Each row is a point. Before rounding, the points of a table are all equally far from one centre. They may lie mostly on one side of it. Where is the centre, to within rounding?

Points (6 x 3):
-13; -18; -17
-41; -5; 33
27; 22; 19
-12; 76; 10
15; 61; -8
12; 4; 31
Centre: -20; 28; 2

Points (11 x 8):
4; -36; -19; -24; 10; 61; 9; -62
6; -15; 14; 31; -29; 73; 13; -16
59; -26; -53; 6; 23; 1; 3; -21
34; -16; -6; 8; 17; 68; -11; -46
46; 7; -53; 31; -3; 28; -21; -28
32; 3; -42; -19; -10; -11; -17; 12
16; 19; -17; -21; -2; -17; -28; -33
-14; 15; 16; 26; -19; 40; 4; 4
11; -61; -22; 45; 11; -40; -26; -26
24; -37; -50; 33; -13; 22; 4; 36
-36; -15; -25; 24; 22; 30; -25; -54
Centre: 9; -36; -14; 11; -16; 12; -3; -24

Points (17 x 12):
32; 21; 41; 37; 12; 17; -4; -36; -39; -41; -34; 28
-7; 39; 17; -27; 16; -41; -1; 32; -39; -36; -28; -32
58; -38; 13; 27; 23; -41; -9; -11; -49; -27; -28; 29
0; 29; 46; 38; -11; -36; 31; 52; -33; -17; -58; -16
36; 43; 40; 6; 50; 15; -9; 43; -13; -35; -35; -19
-19; 34; -16; 43; 63; 3; -6; 4; -34; 5; -6; -24
18; -16; 45; 26; -23; -60; -1; 33; -41; 44; -33; 9
24; 3; -17; 34; -24; 12; -12; 16; -6; 41; -10; -35
-21; -17; 12; -25; -22; -30; -21; -37; -6; 16; -10; -3
29; -13; 8; 46; 17; -64; -22; 59; 5; -13; -32; -28
74; -25; 19; 19; 23; -20; 2; -17; -2; 32; 2; -24
58; 33; 21; -15; 36; -38; 0; 22; -18; -48; -27; 2
-1; 23; 64; 21; 14; -29; -21; 39; -9; 4; -15; -64
14; -5; 27; -2; 59; -22; 10; 28; 50; -21; -14; 26
41; -19; -9; -15; -15; -13; 39; -22; 0; 23; -24; 11
-3; 7; -6; -5; 1; -40; -53; -15; -59; -10; -24; 8
53; 22; 34; 17; 24; -18; 21; 37; 16; 47; -16; 28
Centre: 9; 0; 23; 19; 18; -17; -2; 8; -12; 0; -28; -1

Points (23 x 20):
3; 61; 16; 11; 6; 35; -35; 52; 28; -20; -14; 26; -22; -4; 3; 40; -3; -12; 19; 28
-42; -20; -28; 22; -41; 24; -16; 36; -19; 35; -6; 36; 2; 31; 59; 5; -17; -2; 34; -24
-54; 5; 4; 27; -47; 33; -5; 11; 18; -4; -28; 11; -18; -38; -20; 54; 49; 42; -15; 54
-45; -24; -17; 34; -38; 42; -59; 15; -9; -50; 3; 1; -25; 58; 25; -26; 9; 29; -30; 18
-59; -27; 68; 23; -6; 4; 14; 28; 5; -36; -16; 16; -31; 6; 6; 24; 26; 26; -8; -22
-11; -8; -30; 46; -35; 79; -18; 18; 42; 22; -38; 16; -30; -1; 30; 20; 8; 49; 24; -7
-20; -2; 3; -12; -26; 48; -38; 43; 39; 23; 18; 44; -77; 20; 0; 35; 23; 34; 12; -31
-7; 0; -15; -9; -41; 75; -22; -28; 34; 12; -3; 43; 0; 41; 27; 16; -10; 46; -7; 53
1; 19; 29; 12; -23; 9; -32; 20; -40; -9; 37; 30; -16; 46; 33; -24; 26; 53; 29; -10
-18; -3; -19; -20; 7; 8; 1; 43; -14; -6; -12; 47; -32; -10; -12; -18; -12; -14; 19; -40
-6; -22; 53; -17; 30; 24; -8; 2; 28; 6; -17; 59; -33; -1; -4; 30; 27; 39; -8; -26
-27; 15; 44; 57; -55; 61; -3; 25; 38; -13; -9; 7; 19; 41; -13; 0; -1; 23; 29; 17
-19; 18; -9; 58; -24; 31; 2; 11; 21; 36; -32; 66; 5; 12; -44; -26; 34; 26; 11; -20
29; 12; 36; 27; -30; 6; 10; 21; 12; 23; 32; -18; -25; 45; -8; -2; 28; 24; 13; -11
-36; 10; -19; -2; -53; 67; -21; 29; -8; -1; -3; 49; -21; 8; -73; 23; 29; 1; -6; 3
-12; 14; 10; 29; -49; 37; -77; -19; 37; -5; -8; -12; -56; 6; -5; 16; -8; -4; 15; 34
6; 12; -16; 14; -37; 67; 1; 39; 52; -18; -18; 35; -21; 7; -22; -23; -6; -18; -39; -12
-20; 15; -16; 16; -2; 37; 41; -21; 19; 1; 21; 29; -39; 56; 23; -12; 5; 3; 6; -7
-32; -17; -28; 50; 2; 44; -38; 37; 38; 15; 9; 25; -56; 2; 2; -15; 47; 46; 26; -25
7; -10; 44; 8; -43; 7; -72; 18; 10; 22; -1; 34; -12; -27; -62; 7; 5; 28; -19; -25
-12; -7; -8; -5; 1; 20; -18; -22; 2; 68; -42; 28; 27; 41; 26; 23; 12; 29; -2; -5
-55; -19; 24; 0; -60; -14; -22; 38; 22; -24; -52; 59; 20; -12; 1; 28; -14; -5; 14; 2
17; 19; -32; 52; -56; 60; -38; -2; 19; -41; -21; 48; -17; 28; -12; 20; 25; 43; 29; -7
Centre: -23; 0; -1; 16; -28; 17; -27; 9; 15; -4; 5; 27; -1; 4; 6; 12; 15; 19; -9; -1

Points:
9; 10; 8; 24; -11; 40; 33; 33; -11; -6; -21; 90; -7; -6; 43; 2; 52; -12; -43; -48; 28; 2; 21; 9
-18; 11; -9; 44; -17; 66; -34; 5; -12; 22; 22; 54; 26; -2; 36; -10; -15; -24; 22; -18; -7; 10; 24; 26
-34; 10; 3; 40; 5; 54; 16; 44; -11; -18; 26; 65; -3; -39; 37; -6; 46; -8; -17; -21; -9; -6; 42; 8
22; 39; 9; 14; -19; -7; -9; 13; -62; 27; 0; 53; -3; -18; 7; -28; 43; 0; -9; -34; -8; 12; 38; -18
-14; 28; -10; 53; -29; 34; -31; 36; -24; 19; 26; 34; 16; 5; 45; 20; 32; -13; -30; -34; -29; -25; -7; 6
-26; 25; 11; 54; 9; 19; -38; 1; -21; 6; 10; 56; 29; 11; 39; 27; 9; -1; -32; -43; -17; 40; -1; 29
39; 18; 7; 43; -2; 32; -9; 60; -19; -11; 22; 17; 0; -53; 48; 20; -15; -25; -4; -76; 9; -6; 41; 19
-21; 40; 1; 11; 16; 22; -3; 26; -46; -9; -32; 88; -2; -23; 36; 12; 18; 12; -16; -36; 5; -53; 19; 33
25; -16; 32; 20; -8; 15; -13; 27; -13; 48; -7; 37; 55; -26; 61; 12; 22; 1; 13; -45; 17; 4; 37; -1
-15; 9; 44; 19; 9; 28; -3; 22; -40; 16; 1; 82; -15; 8; 53; -16; 8; 7; -35; -63; -7; -7; 15; -3
-32; 65; 14; 14; -2; 22; -8; -9; -1; 35; 26; 57; 39; 5; 39; -1; 17; -25; -12; -12; 1; -6; 11; -1
-19; 28; -2; 34; 14; 30; 23; 21; -11; -2; 12; 73; 25; 6; 33; -46; 28; 5; -19; -46; -1; 13; 7; -40
-28; 28; 9; 38; 21; -4; -13; 62; -18; -1; 19; 76; 38; -26; -6; 15; -11; -9; 13; -29; -12; 7; 7; 6
12; 18; -41; 31; 21; -8; -1; 31; -1; 10; 35; 78; 19; -6; 63; -25; 52; 3; 9; -56; 0; 1; 35; 8
-5; 74; -13; 46; 19; 31; -3; 47; -21; 10; 11; 31; 44; 23; 31; -1; -12; -20; 0; -75; -9; 19; 18; 7
5; 15; -15; 47; 32; 15; -23; 4; -28; 4; 27; 86; -3; -44; 45; 7; 43; -3; 2; -43; 31; 16; 17; 31
-28; 25; -2; 63; 20; 58; -41; 17; 6; -15; 20; 32; 16; -1; 37; -17; 8; -51; -22; -54; 18; -16; 27; 14
5; 13; 44; 38; 40; 32; -36; 15; -44; 2; -5; 65; 51; -12; 21; 17; 9; -18; 16; -52; -13; -39; 38; 20
-14; 14; -20; 16; -2; 57; -32; 59; 7; -4; 29; 24; 60; -4; 21; 21; 16; 30; -2; -54; 36; -18; 44; 17
-11; 10; 12; 21; -25; 12; -27; 7; 0; -17; 53; 52; 15; -29; 65; 3; 11; -6; 12; -73; -25; 19; 23; -11
-25; 57; -4; 32; -17; 33; -25; 56; -56; -6; -9; 39; 18; 7; 37; 8; 4; -29; -27; -34; 4; 16; 26; 37
-12; 44; -1; -2; 26; 12; -25; 8; -10; 6; 10; 59; 43; 4; 1; -14; 25; 3; 5; -10; -48; 16; 3; -14
-4; 29; -44; 48; 4; -12; 0; 19; -26; -2; 26; 62; -4; -17; 73; 16; 23; -8; 3; -26; 17; 2; 6; -34
-24; 10; -19; 50; 20; 18; -10; 29; -51; -13; 24; 86; -4; -27; 21; 1; -12; 21; -23; -48; 20; -10; 39; 13
-11; 8; -10; 42; 1; 12; -47; 36; -19; 17; -14; 83; -6; -44; 28; 19; -18; -28; -2; -47; -6; -17; 30; -14
-9; 23; -6; -14; 10; 25; 7; 34; -23; 36; 16; 70; 2; -37; 49; -4; 22; 8; -8; 1; -16; -24; 42; 14
-18; 40; -7; 27; -10; 25; -40; 22; -38; 0; 24; 74; 14; -15; 60; 26; -5; 27; 15; -52; -16; -43; 22; 14
Centre: 8; 18; -2; 15; 9; 18; -7; 18; -9; -10; 2; 35; 9; 2; 24; 12; 14; -5; 2; -42; 9; -6; 27; 5

Points, 31 rows:
38; -2; -15; -49; -40; -5; -2; -20; -42; -24; -27; 17; 27; 10; -13; 60; 12; -26; 16; 46; -63; -52; -36; -13
40; 17; 7; -14; -49; -22; 18; 22; -20; -3; 8; -17; 0; 56; -5; 45; -16; 1; 15; 21; -7; -28; -30; -10
27; 19; -3; -51; -27; -47; -9; -4; -18; -5; -50; -1; -26; 19; -2; 16; 24; -37; -46; 23; -29; -40; -32; -11
68; 30; -32; -38; -10; -10; -57; -14; -33; -28; -36; -7; -23; -14; -11; 49; 8; -16; 9; -8; -83; -44; -29; -18
42; 27; 23; -52; -45; -47; -15; -19; -21; 22; -12; 28; 7; -20; 3; 27; 22; -8; -11; 9; -11; -35; -24; -31
-21; 39; 8; -45; -8; 6; -34; 3; -54; 4; -19; -17; 44; 34; 24; 33; 10; 4; -18; 7; -50; -34; -14; -23
35; 4; 24; -25; -49; -13; 3; -10; -54; -20; -21; 10; -2; -6; -22; 26; 55; -39; -8; -14; -56; -15; -20; 8
13; 26; 32; -41; -44; -18; -6; -18; -23; -22; -16; -18; 30; -8; -11; 5; 20; -36; 26; 35; -37; -3; -64; -6
36; 39; -13; -60; -68; -25; -23; 17; -47; -11; -17; 29; 20; 1; -25; 57; 22; -50; -28; 9; -28; -3; -3; 6
31; -26; -1; -43; -40; -5; -7; -27; -24; 16; -13; 23; 8; -21; -25; 44; -8; -22; -29; 41; -33; -20; -14; 0
-4; 20; -18; -62; -36; -39; -51; -10; -16; 12; 9; -10; -36; -3; -15; 50; 19; -12; 0; -11; -25; -37; -60; -7
32; 8; -12; -46; -39; 12; -27; -4; -18; -6; 12; 6; -15; -6; -13; 28; -26; -6; -23; -1; -22; -51; -24; 33
21; 7; 6; -43; -37; -11; -22; -41; -50; -11; 11; 27; -22; -14; -7; 42; 26; -28; 24; 15; -30; -51; -29; -34
52; 37; 12; -39; -45; -46; -26; -8; -40; -7; 14; -6; -11; 28; 10; 48; -11; -12; 22; -21; -10; -40; -21; -9
30; 26; -36; -41; -57; 4; -8; 9; -30; -38; -26; -25; -22; 33; -26; 31; -10; -29; -11; 19; -79; -65; 6; -11
72; 8; -34; -23; -45; -27; -18; -10; -41; -40; -50; 3; 1; 26; 39; 4; -15; 1; 7; 12; -65; -7; -26; -25
38; 51; -2; -18; -39; -51; -37; -48; 22; -28; -3; -26; 10; 24; 35; 61; 17; 1; 16; 2; -17; -19; -36; -19
55; 14; -37; -19; -55; -30; -19; -1; -34; -15; -21; 25; -11; 21; -58; 52; 20; -4; -22; -12; -37; -37; -24; 4
14; 35; -43; -32; -38; 21; 2; -1; -28; -9; -27; -20; 10; 39; 23; 44; 7; -17; 9; 33; -35; -46; -29; 32
5; -7; 5; -52; -42; 18; -7; 5; -69; 0; -30; -5; -23; -17; -18; 50; -15; 4; 5; 35; -33; -45; -21; -2
60; 12; 20; -50; -46; -49; -9; -27; -48; -15; 18; -2; -7; 13; -1; 72; 0; -27; -3; 6; -50; -17; -33; -14
43; 25; -8; -23; -72; 15; -10; -27; 17; -8; -28; 16; 14; 30; -4; 49; -18; -4; 2; 1; -60; -40; -30; -26
42; 32; -2; -7; -33; -13; -36; -15; -17; 2; -41; -20; -15; -1; -38; 39; 46; 7; -24; 42; -15; -38; -43; -56
37; 31; 25; -31; -35; -6; -11; -15; -35; 11; -38; -3; 9; -10; -18; 47; -7; -18; 8; 27; -60; -45; -40; 12
68; 29; -33; -28; -50; -26; -18; -9; -37; -4; 26; 1; 7; 16; -7; 19; 38; -20; -17; -17; -35; -47; -19; 6
20; 29; -1; -19; -13; -1; -42; -43; -28; -9; -16; 25; -16; 6; -25; 25; 15; -18; -30; 20; -41; -55; -16; -52
42; 27; -22; -23; -10; -10; -5; -7; -48; -25; -22; -11; -36; 22; -18; 47; 16; 14; -6; -17; -52; -68; -47; -5
46; 23; -25; -21; -35; -13; 5; 0; -45; 3; -17; 26; 22; 25; -4; 43; 46; -10; 0; 7; -33; -54; -47; -8
35; -7; 11; -35; -5; -28; -21; -16; -42; -23; -23; 19; -34; 15; 18; 45; 28; -15; -15; 26; -28; -47; -22; -4
13; 2; -5; -69; -26; -20; -58; -18; -21; -30; -38; 12; 5; 45; 0; 7; 8; 12; -18; 1; -46; 2; -20; -7
47; 22; -16; -24; -44; -24; -53; -10; -28; 19; -30; 24; -22; 12; 4; 49; -3; -47; 18; 17; -40; -25; -15; -48
Centre: 12; 23; -29; -24; -36; -17; -12; -1; -22; -29; -14; -22; 5; -13; -1; 42; 7; -4; -6; 4; -33; -4; -10; -30

Points (28 x 24):
-21; 14; -20; -35; 8; -1; 8; -16; 55; 1; 49; -14; 15; -11; 4; 14; 2; 18; -7; -21; 13; 38; -5; -28
-62; 7; -15; -32; -1; 11; 14; -24; 11; -18; 19; -2; -32; 12; 7; -17; -15; 29; -5; -21; 5; 20; -19; -26
-28; 37; -26; 5; 7; 16; -8; -42; 25; 3; 51; 11; -22; -26; 11; 23; 14; 4; 2; -14; 8; 2; 16; -43
-48; -10; -19; -36; -25; 8; -4; -20; 32; 13; 38; -21; -30; 14; -9; 13; -4; 15; -8; -28; 6; 7; -8; -35
-95; -16; 6; 4; -10; 10; 17; -21; 21; -2; -17; -13; -17; -8; 9; 6; 4; -2; -10; -20; -13; 1; 63; -48
-36; -3; -9; -31; 10; -11; 13; -13; 43; -25; 20; -29; -41; -15; 7; 5; 25; 0; -4; 13; -23; 2; 32; -20
-64; -24; -34; -46; 14; -28; 10; 1; 49; 12; 19; 0; 9; -22; 0; 12; 6; 13; -1; -17; 5; 20; 24; -26
-57; -24; -32; -35; -20; 20; -2; 9; 34; -5; 2; -7; -7; -5; 8; 10; 8; 10; -25; -37; 5; 21; 36; -8
-62; 4; 5; -16; -23; 15; 17; -54; 3; -5; 17; 3; -4; -39; 12; -15; -8; 15; -49; -20; 18; 15; 51; -15
-62; -5; -17; 2; 48; 9; 10; 4; 29; 8; -8; -31; -33; -1; -5; 10; -7; 18; -30; -26; 15; 36; 50; -12
-68; 10; -34; -14; 31; -21; -6; -15; 49; -18; 31; 18; 9; -1; -6; -13; 19; 2; -6; -13; 12; 18; -1; -16
-61; 6; -18; -17; -12; -16; 0; -4; 37; -2; 41; 18; -8; -18; 27; 28; 39; 12; -1; 3; -4; 54; 16; -16
-33; -21; -46; -30; -22; -21; -9; 2; 30; 17; 18; -3; 1; -11; -8; -20; 3; 15; -1; 0; 8; -25; 7; -12
-45; -34; -43; 13; -6; -13; 17; -19; 14; 8; 73; -4; 14; -2; 13; 58; -7; 0; -35; 7; 38; 17; -7; -13
-36; 49; -13; -31; 0; -6; 26; -42; 6; -3; 55; -17; -4; 7; 6; 43; -5; 5; -20; -8; 14; 15; 26; -5
-28; -23; -4; -34; 16; -13; -2; -24; 35; -9; 37; -7; 8; -3; -26; 5; 23; -8; -47; -17; 41; 12; 39; -5
-65; -22; -13; -25; -7; 19; 20; 17; 5; -38; 44; -19; -23; 18; 13; 20; -8; -3; -21; -9; 11; -4; 49; -19
-49; 16; -28; -27; -18; 25; -10; 18; 13; -17; 15; -25; 28; -17; 27; -9; -13; 25; -29; 3; 11; 26; -5; -19
-72; -10; -9; -2; -3; 16; -8; -39; 24; -28; 9; -3; -20; -10; -9; -35; -27; 17; -31; -7; -13; 18; 16; -39
-56; -7; -36; -26; -25; 8; -12; 6; 33; -36; 5; -11; 11; -32; -6; 12; -6; 37; -2; -1; 12; 20; -21; -6
-36; 14; -20; -12; -18; -35; 25; -12; 58; 2; 44; -18; -22; -15; 20; 6; -25; 4; -12; -5; 12; -9; 4; -30
-40; -18; -28; -6; -42; 14; 11; 15; -5; 10; 42; 16; -7; -28; 10; 19; 3; -2; -47; -12; 5; 6; 27; -6
-30; -7; -43; -27; -19; 36; 0; -30; 16; -8; 34; -36; 6; -18; 11; 15; 23; 3; -30; -27; 39; 22; 13; -15
-38; -15; -40; -29; -6; 7; -27; -4; 30; -11; 46; -7; 0; -2; -3; -8; 14; 31; -14; -17; 28; 31; -8; -33
-49; -15; -36; 2; -9; -11; 7; -23; 3; 22; 17; -3; -10; -2; 23; -3; 0; -28; -29; -36; 11; 15; 7; 15
-56; -9; -17; -19; 11; 8; 0; -8; 27; 24; 11; 3; 44; 7; 9; 7; 31; -9; -20; -37; 19; -5; 47; 0
-29; -5; -20; -18; 12; -15; 45; -54; 17; -15; -3; -9; 13; -43; -20; 35; 4; 2; -20; -29; 5; 4; 39; -12
-38; -27; -4; -23; -13; 18; 17; -37; -3; -3; 43; 14; -6; -10; 38; 19; 20; 1; -31; -17; -5; 14; 25; 14
Centre: -48; -9; -5; 16; 0; -1; 13; -18; 11; -2; 18; -15; 8; -5; -2; 16; 3; 20; -8; 13; 19; 10; 22; -18

Points:
12; 15; 13; 3; -7; 2; 11; 23; -12; 27; -38; -12; 35; 25; -54; -34; -23; 26; 55; 33; -5; -29; 14; -64
4; 3; 24; 19; 22; -16; 26; 63; -7; 1; -29; -33; 55; 39; -23; 5; -50; 44; 48; 16; -11; -49; 25; -26
-8; -11; 52; 1; 8; -18; 20; 31; -8; -15; 6; 8; 24; 12; -56; -20; -54; 54; 30; 32; -66; -21; -3; -25
-14; -4; 62; 33; -1; -6; 55; 35; -23; 21; -23; -17; 23; 30; -56; -34; -21; 53; 57; -26; 8; 2; -3; -3
21; 7; 16; 0; -5; 17; 2; 23; -19; 24; -35; -37; 53; 28; -70; -43; -9; 5; 53; 21; -12; 3; 7; -28
2; -19; 58; -5; -2; 1; -14; 21; 16; -34; -20; -20; 36; -19; -33; -17; -19; 73; 42; 30; 8; -12; 23; -34
-56; 5; 39; -2; -36; -3; 18; 14; -40; -29; -20; -15; 42; 10; -20; -58; -19; 1; 20; 16; -17; 2; 26; -36
-4; -10; 33; 26; -10; -24; -10; -1; -23; -4; -28; 6; 33; 49; -41; -21; -53; 47; 26; 22; -67; -37; -4; -4
-29; 9; 8; 0; 30; -15; 1; 16; -67; -10; -17; -16; 52; 52; -27; -23; -13; 30; 38; 15; -6; -8; -11; -54
-4; 9; 51; 20; 9; -3; 22; 44; -17; 14; 23; -28; 49; 44; -48; -18; -58; 32; 46; -1; -30; -29; 3; -25
42; -19; 0; 8; 12; -18; 13; -8; -9; 37; 8; 12; 41; 65; -33; -41; -49; 59; 3; -16; -9; -6; -16; -12
-10; -8; 29; 21; 21; 11; -1; 32; -8; -8; -33; -32; 42; 35; -43; 2; -18; 85; 47; 12; 6; -17; -15; -20
-6; 13; 6; -8; 34; -21; -6; 3; 9; 12; -34; -34; 22; 34; -30; -17; -43; 52; 22; 3; -48; 4; 6; 24
-7; -20; 28; 0; 14; 3; 29; 19; 17; 17; -19; 30; 40; 48; -32; -67; -45; 53; 49; 7; -26; -26; 15; -19
6; -5; 32; -35; -6; 31; 2; 14; 27; -14; -24; -31; 28; 45; -26; -1; 2; 29; 36; 25; -13; -37; 21; -12
2; 5; 45; -11; 21; -16; 22; 25; -14; -16; 10; -29; 66; 40; -26; -55; -9; 59; 20; 7; 15; -14; -30; -12
19; 19; 39; 16; 9; -10; -5; -2; -10; 28; -47; -16; 45; 33; -6; -51; -15; 31; 52; 0; 6; 8; 42; 1
-4; -7; 48; -11; 11; 0; 29; 30; -31; -25; -30; -14; 33; 20; -89; -20; 24; 32; 32; -14; 5; -47; 33; -4
9; 5; 56; 3; 6; 9; 15; -1; -5; -30; -23; -13; -7; 29; -40; -9; -19; 75; 36; 16; -5; -12; -18; -28
-18; 14; 49; -21; -23; -20; 33; 27; -12; -44; -56; 4; 28; -21; -32; -50; -23; 24; 32; -2; -13; -29; 33; -40
-15; -21; 44; 34; 4; 3; 16; 38; -4; -7; -9; -19; 51; 36; -30; -50; -28; 31; 46; 10; -10; -32; 52; -58
-10; 2; 29; 3; 6; -10; 21; 8; -8; -32; -19; -22; 49; 65; -47; -14; -22; 31; 39; 44; -15; -30; -2; -31
-4; -13; 44; -23; 44; 1; 2; 51; 3; 11; -67; -35; 19; 29; -34; -29; -20; 33; 49; 13; -21; -18; 0; -4
-7; -3; 23; 13; -6; 7; -15; -4; -19; -15; -35; 26; 52; 56; -34; -9; -44; 6; 21; -22; -48; -58; -15; -40
11; -4; -4; -2; 7; -13; 8; 38; -7; 0; -48; -49; 14; 30; -52; -89; -29; 23; 24; -1; 0; -23; 17; -7
-9; -23; 56; -12; -22; 9; 3; 23; -10; 0; -10; 6; 79; 52; -34; 2; -12; 34; 38; -6; 38; -4; 39; -44
-10; 4; 28; -28; -2; -25; -7; 68; -8; 10; -22; 4; 26; 51; -62; 4; -36; 53; 39; 24; -21; -24; -9; -28
4; -36; -7; 10; -3; -2; 12; 16; 17; 13; -22; -10; 61; 46; -19; -58; -33; 68; 23; -37; -29; 5; 22; -43
2; -3; 34; -8; -19; 12; -39; 26; 42; 10; 5; 0; 34; 55; 3; -21; -14; 2; 24; 2; -16; 0; -39; -24
Centre: 5; -32; 13; 6; -2; -21; 8; 28; -15; -4; -12; 5; 25; 4; -19; -11; -16; 10; 18; -15; -3; -10; 2; -9
